Each row of a before or after table is a point. The points were changed in one or more steps. Then noise was added and the rows were shuffled. The steps act on how far a point lies along the listed directions, d1 being the first. Name the steps. A step turns or swaps two directions, mirrors them in a line or flattens them onto one, adds a multiple of one to another, or multiplies one. Angles are multiples of 10 degrees, from the lower direction toward the higher: turns from -170 to 170, lines from 10 to 170 but not 90. Use the fewest steps. Two steps may share a direction if one is a turn and the other turns, adds or multiplies; they go together, in the order done. Otherwise the lowest direction goes first.

Directions:
(1): [15 49]
(2): [ 49 -15]
Before:
[[-12   6]
 [  4  20]
 [  1  -4]
 [ -8 -17]
 [  7  13]
 [  0  34]
 [ 21  -6]
 [ -6 -19]
 [-12   8]
 [-13  13]
 [ 23  27]
 [  1  10]
 [ -9  -7]]
After:
[[ 21  96]
 [ 15  42]
 [ -5  16]
 [  6  28]
 [ 37  91]
 [ 15  59]
 [-18 -58]
 [ -3  28]
 [-18 -52]
 [ -6   9]
 [-12 -25]
 [  0 -11]
 [ 15  -4]]
Steps: multiply d1 by 3; multiply d2 by 0.7

Directions:
(1): [  0  46 -54 -10   2 -53]
(2): [-74 -36 -29  11  10  -3]
(3): [-32  32  24 -66  25  18]
(4): [ 32 -39 -14 -17  68 -13]
(5): [-18   8  58  26  21 -56]
Before, 14 rows:
[[-14  15   7  -3   8   4]
 [-15 -18  28  -6  28  -5]
 [  9  -1  25   4  11  -5]
 [  8 -11  41  -6   3  28]
 [  6   2 -26  -8  26 -17]
 [-34  27  33 -23  38 -18]
 [-22  -6  25 -17 -17  31]
 [ 21 -13  95 -11  37  22]
 [ 26 -10 -22 -25  -6  36]
 [ -6 -19  29   6   0  38]
 [ -5  30  32 -16  34 -11]
 [-47  -6  -3 -57   1  51]
 [ -6 -28  16  -2  27  35]
 [-14 -14 -30 -43  56 -22]]
After, 14 rows:
[[-14 -19  26  -5  29  -6]
 [ -3 -21  25   2   1  39]
 [ 12 -13  39 -10   7  31]
 [-62   9  19 -43 -16  40]
 [-15   9   8 -39  59  -4]
 [ -4   7  -4 -10  16  10]
 [ -7  24  24   4 -43  12]
 [-55  25  23 -10  15 -52]
 [-24 -11  41  11   7  23]
 [  6  20  16 -25  45   0]
 [-10 -16  10 -26  -8  38]
 [ 15  -6  15   1  17  -1]
 [-12  22   1   9   4 -32]
 [ 30 -21  83 -19  47  28]]
Steps: mirror d4 and d5 in the line at 50 degrees

Directions:
(1): [ 55 -50  14 -67   1 -37  28 -18 -23  35 -12]
(2): [ -1  -2  -7  24   2  75  12 -33 -62  56 -11]
(3): [-60 -28  16 -60  -8  51  26  -3  23 -31 -37]
Before (8 x 11):
[[ 25  27 -17  56  17  -9 -38   9 -19  22  30]
 [ 24 -10   6 -49   3 -78  -3  25  57 -29   0]
 [ -9 -38  16 -55  -7 -22  11  -1   4   2 -19]
 [  9  -8  -7 -12   6   4  -4 -13  -1   5  -8]
 [  7  21  -7  25  11 -16  -3   9  -6   6   0]
 [ 57  -3   0 -28   3 -95 -18  27  23 -26  29]
 [ 17 -13  -7   8   6 -20   4  -7  -9  17  28]
 [ 25 -14  18 -21  -2  18  10  -4 -27  13   5]]
After, 8 rows:
[[-15   8 -10  31  16  63 -12 -12 -38  33   3]
 [-25 -42  13 -80  -4  63  32 -13 -15  -6 -33]
 [  3 -32  12 -46  -7 -46   4   5   8   0  -9]
 [ 39  -7  14 -11  -2 -12   1   2 -22   6  18]
 [-12  10  -4  12   9  22   7  -1 -15  10 -14]
 [  0 -22  -2  -4   2  13  16 -13 -20  25  13]
 [ 15  -3  -9  -9   8  -9  -4  -9   1   8  -1]
 [-30 -34  15 -82  -3  21  29  -6  36 -16 -43]]
Steps: mirror d2 and d3 in the line at 140 degrees

Directions:
(1): [-49 -17 -12 -44 -75  -2  -9  12 -38  45  35 -64  -6 -29  13 -18   1 -55]
(2): [-72   7 -53  -1  45  -2  14 -15  -7 -52 -22 -57 -12 -16  60 -13  17  49]
(3): [ 42  63 -47  50  26 -13 -75 -27 -29  36  -6 -39  29  -6  14  23   7 -30]
(4): [ 78   3 -62 -16 -27  17  17  42  -1 -34  13 -39  -1 -46 -46 -23 -26  47]
Before, 11 rows:
[[ 76  14 -19  29  -8   7 -32   0 -14   5   5 -13   9  -5 -36  15 -11  16]
 [-34 -11 -24 -11  -6   3  12  -9 -11 -24  -9 -48  -6 -22  26 -10   1  14]
 [ 95  13 -15  -8 -55 -13 -31  31 -23  39  40  -9  20 -21 -71   2 -15 -40]
 [ 47  14 -37   2  -7  16 -18  33 -17   0  10 -27  -4 -16 -43  -3  -5   4]
 [ 29  18  11   3  -3  10  10  -7  11   7  11   8  -1  12 -23  -9  -2  11]
 [-50 -55  45 -29  -3  -2  72  18  29 -44  -3  43 -27   0 -10 -24  12  28]
 [-12  13 -23  13   0  -2 -17   3 -19  -6   4 -22   5   5  26   7  -4   6]
 [ 10 -12  -6 -17 -51  26  22  23 -19   0  28 -10  -6 -30 -37 -18 -14 -14]
 [-28 -42  17 -36 -25  13  50  24  14 -30   7   0 -25 -17  11 -31  -3  23]
 [-25  -8 -41 -19 -38   7 -15  10 -10  18  14 -72  -4 -19  18 -21  -4  -7]
 [ 45  -4   4 -20 -35  10 -11  11  -3  38  20  21  20  -7 -36 -10   0 -33]]
After (11 x 18):
[[ 88  23 -10   4 -45 -20 -48  18 -26  49  33  -7  22 -12 -60  11  -5 -55]
 [ 76  16 -19  30  -6   8 -33  -1 -12   5   3 -11   7  -2 -36  15  -9  16]
 [ 36  31 -36  22  11  10 -43  13 -25  17   6 -26   5  -5 -29   5   4 -18]
 [-79  -9  57  23  36 -27   3 -39   7  11 -16  45  -3  31  36  13  40 -31]
 [ 24  26  16   9   7   7   0 -17   9  18   8   7   0  18 -17   1  -2   3]
 [-39  -2 -19  -4   3   0  -2 -21 -15 -12 -13 -48  -3 -17  34  -4   5   3]
 [ -7   4 -29  -1 -14   3   0  21 -13 -16   9 -24   4  -2  14  -1 -11  20]
 [-25  -1 -40 -13 -34   6 -25   5 -13  25  10 -72  -4 -15  24 -15   0 -16]
 [-11  19   1  18 -21   7 -26 -16 -35  38  19 -10  10  -6  -4   9   3 -57]
 [ 42   2   8 -17 -33   7 -20   6  -6  46  18  23  23  -3 -32  -5   3 -42]
 [-56   5  31  17  16 -12 -22 -28 -11  26  -8   3  -1  15  58   2  26 -36]]
Steps: swap d3 and d4

Directions:
(1): [-43 -18  12  10 -34  48  43 -20 -75 -12   6 -31   0  12  84 -37  -5  -4
  12  17 -79  37  29  16   2  11  57 -16  69   0 -27  22]
(2): [ 26 -44 -10 -11  55  -5 -20  47  39  42  22 -38  47 -51  38  -8 -25 -32
  22 -17  -8  -4  33  40 -40 -79   0 -72  29 -45   0 -35]
Before:
[[  8 -24   3 -15   1  25   2   6  26   7   1   0   5   8  -2   4  -3   3
    7   0   8   2   0 -11  -6  -8   2 -20 -10 -10  17   1]
 [ -4  -9  -7  13   1  -4   4   3   6   6  12   0  -1  10  -9   5   7   5
    4  22   4 -17  -3   4  -5  -7  11 -17  -1 -10  -9  15]
 [-38  14  11   5 -41  29  28 -42 -57 -40 -16  -1 -39  45  13 -28  15  25
    4  28 -32  18  -8 -31  20  58  29  42   2  41 -25  34]
 [  0 -40  14  -6  24  16   6  35 -13  38  30 -29  38 -46  72 -36  -2 -36
   38   2 -42  14  36  50 -22 -83  29 -59  69 -39 -19 -16]
 [ 24 -38 -24   2  32   2  -5  45   4  21  17 -61  28 -60  69 -36 -33 -41
   34  -9 -42   4  41  40 -43 -67   7 -75  48 -61  -5  -8]
 [-30 -26  19  -5   2  -1  -3  -1 -10  34  11  -8  17  -3  37  -2  -8 -11
    4 -22 -17  -4  30  11  -7 -19   6 -40  19 -18  10  -6]
 [  4  38  -2   5 -23 -14 -11 -34   1 -25 -17  28 -22  37 -44  32   4  23
    0  -2   6 -11 -30 -21  17  48 -26  38 -47  15  -5  11]
 [-46  29  16   0 -60  45  42 -52 -64 -51  -9   2 -24  41  46 -13  -5  30
   17  10 -42   8  17 -14  60  53  34  18  29  29   1  41]
 [ 16   9 -17  -3  18 -10  -5  15  32  15   5  -6  20  -7 -27  -8   8   1
    0 -25  29 -17 -17 -15 -28 -13 -16  -9 -28 -11   3 -11]
 [ 26  -5 -11  -3  42  -2 -18  19  47  13   4  -4  11 -20 -14  17 -12  -5
   16 -20  18 -16  -1  15  -8  -5 -26 -26 -11  -7  19 -25]
 [-32  21   3 -10 -43  19  31 -33 -49  -5  -3  -1  -3  20  19 -23  18   7
   -3   5 -41  23  13  20  18  24  23  -4  37  -5 -21 -13]]
After, 11 rows:
[[ -2 -11   4 -11 -12  25   8  -6  14  -1  -6   9  -7  22  -6   3   2  11
    2   5   8   4  -8 -21   3  11   3  -4 -15  -1  16   9]
 [ 17 -45 -10 -15  53   4 -20  36  31  27  16 -45  32 -37  37 -26 -20 -20
   31  -3 -12  -3  31  24 -43 -63   7 -60  20 -28 -14 -28]
 [ 32  38   7  -6  10 -49 -32   7  52   8  -7  60 -17  -5 -96  28  33   4
   -6  -2  82 -35 -45 -20  20  -4 -54  49 -63  14  20  -6]
 [-15 -11   0   5  -9  26  11 -16 -34   0   8 -29  15   7  61  -8 -18  -5
   31  -4 -71  17  22  24 -13  -7  22 -33  34 -21 -27   3]
 [-16   1  15  -6  -2 -26 -20  -8  16  24  -1  25   0  10 -31  23   4   2
  -12 -25  33 -23  -1 -14   8   7 -27   0 -33  -1  26  -4]
 [ 30 -22  -7 -24  49   2 -22  34  54  22  19 -29  48 -44  39   7 -38 -15
   40 -31   8 -27  43  34  -2 -74 -11 -76  19 -38  23 -27]
 [ -5  -8  -7  13   0  -2   4   1   4   2  10   4  -3  13 -12   6  10   6
    2  26   4 -20  -9   0  -2  -3  10 -11  -5  -8 -10  16]
 [-18  24  -8   7 -26  14  26 -18 -27 -12  -3  -3  -3  24  -3 -20  17  14
   -5  -8  -7   3 -20 -28  -6  32  12  17  -8  10 -13  20]
 [ -9  22   1   7 -15  22  14 -25 -11 -25 -11  13 -27  25 -11   7   8  16
    3  -1  -7   3 -16  -8  24  58  -3  22  -7  28   8  11]
 [ 15   6 -15 -25  19 -20 -15  13  34  34   6  -2  29 -22 -17  -3   5 -13
    2 -18  13  -8  15  37 -12 -40 -18 -41   6 -34  -1 -50]
 [ 40  49 -23   7  -6 -52 -32   0  41 -27 -22  32 -41  -1 -93  23  10   9
  -13  -4  67 -38 -44 -39  11  36 -66  48 -79   4  28  15]]
Steps: turn d1 and d2 by 140 degrees
